Rows are points. A path goes straight from each point to the next, and from the last back to the first. The post is the endless flat space through its rows: a point in 2 columns, a line in 3, a plane in 4, and so on, so that a path can go around it. How many times does the path go around the post? Going back the other way cancels.

Post:
[[ -2   3  33]
 [-15  -1 -34]]
Path, 19 rows:
[[-58  16 -31]
 [-15  -5  33]
 [ -6 -24  15]
 [ 37 -21  21]
 [ 33  35   6]
 [-28  34 -10]
 [-28   8  11]
 [-43 -45 -43]
 [-22 -28 -42]
 [-54 -28  12]
 [-32  30   1]
 [-10  24 -14]
 [ 22   2 -13]
 [ 12 -26 -13]
 [-29 -30  15]
 [-40   1  -1]
 [-26  44  -6]
 [  5  48 -13]
 [-14  16 -24]]
Times around: 0

Post:
[[  2 -40 -20   8 -80 -13  18 -15]
 [  9 -25   8  45  -1  38  32  16]
 [ 20  -6   4 -28  20  45 -10  26]
 [ -1   0 -40 -68  -8  19  14   0]
 [  0 -36   1  29   3 -28  19  23]
 [ 48 -13  37   6  20  46  31 -11]
 [ 33   2 -28  19  11  -2   0 -60]]
Path, 15 rows:
[[ 85 -21  20   7   1  10  29  -6]
 [ 34 -21  15  -3 -17 -15   4  15]
 [ 17   5   2  36 -10  21  -8 -13]
 [-27 -40  10  18 -20  -9   0  28]
 [ 12 -31  -6 -24  20   4  13  -4]
 [ 25 -44  -5  17 -26  10   7  -8]
 [ 24  -9 -18 -20   7  29  51  -9]
 [ 48   8  11  51 -25  45  27  16]
 [ 44 -23  -2  20   0  35  31   3]
 [ 33 -50 -20 -36  -2  -6 -12   3]
 [ 28 -37 -40  21   4  36  35 -13]
 [ 26   3 -40  11 -42  55  17  31]
 [ 16  23   5  12 -38  10  78 -16]
 [ 11  -8 -10   7  -6 -23 -17   8]
 [ 22  -4 -24 -22 -34  15  40  21]]
Times around: 1

Post (11 x 12):
[[-17 -11  25  -2  45  13   1 -39 -15  45  29 -29]
 [ 18  -8   9   1  27 -24   2  25  40  33 -42 -24]
 [ -9  31  33 -61  -3  21 -10  19  30   6 -10  30]
 [ -9   6 -26   3 -46  10  66 -39  -2   4  23 -72]
 [-28  12  -8 -57 -38  25 -14  67  20   6  17  37]
 [-36  55 -10  -2 -19  57  21  11  -8 -11  33 -29]
 [-13 -27  46 -43  36 -13  37 -19  61  -8  27 -24]
 [-20   1  -8  14 -57 -19  -3 -28  33  -8  12 -37]
 [ -9 -10  43  17 -65  18 -14   9   4  41  15 -25]
 [ 15 -24  50   8  16 -22   5  22  15  20 -21  32]
 [-15 -37  13 -17   5 -32   0 -10 -53   3  24 -69]]
Path (21 x 12):
[[ 12 -41  23 -18 -42  10   0   6  31  29  10 -34]
 [ 12   1  27 -51 -69  14   7   6  45  22  48   8]
 [  3  25  12 -22 -17  -2 -11  24   8  31   6 -12]
 [-26   2 -12 -66 -32 -56  25  11  13   6 -34   4]
 [-42 -21  16 -25  18 -25   9 -14 -16  10  26 -13]
 [-51  23   2 -17   0  13  14 -30  -1   2  28 -23]
 [-14 -10  44  -1   4   8   1  40  38 -19 -36 -17]
 [ 13  -5 -22 -19  34 -10   8 -61  -3  24 -13 -25]
 [ -7  -1  32 -36  35   2 -46  -4   4  32  13 -38]
 [  2  24   7 -33   1 -11  30  23  39  34  28 -39]
 [-19   6  -4 -49  -1 -55  22   3   3  15  -3 -36]
 [-26  -8  -1 -12 -21 -19  23 -33  17  14 -14 -23]
 [-19 -30   5 -23 -46  18   8   7  20  -2  15   9]
 [ -4 -34   7 -17  13  -3  24   5  23  22  -7 -21]
 [  5 -21   0   5 -63   3  21 -33   8  11  16 -22]
 [ 25  -4  12 -24 -29  11 -20 -11  -8  45  35 -10]
 [  5  30  -9 -23 -57  38  -4   1  -6  16  43 -57]
 [  9  -5  17   0  28 -48   9  10  42  21  24 -16]
 [-23   5  47  -7  -4 -41 -25  37  28 -13 -15 -16]
 [-33  -2  21   7 -24  10  13 -34 -21  26  22 -46]
 [ -8   8 -11 -19  -5  12  14  10  53 -31 -41 -23]]
Times around: 3
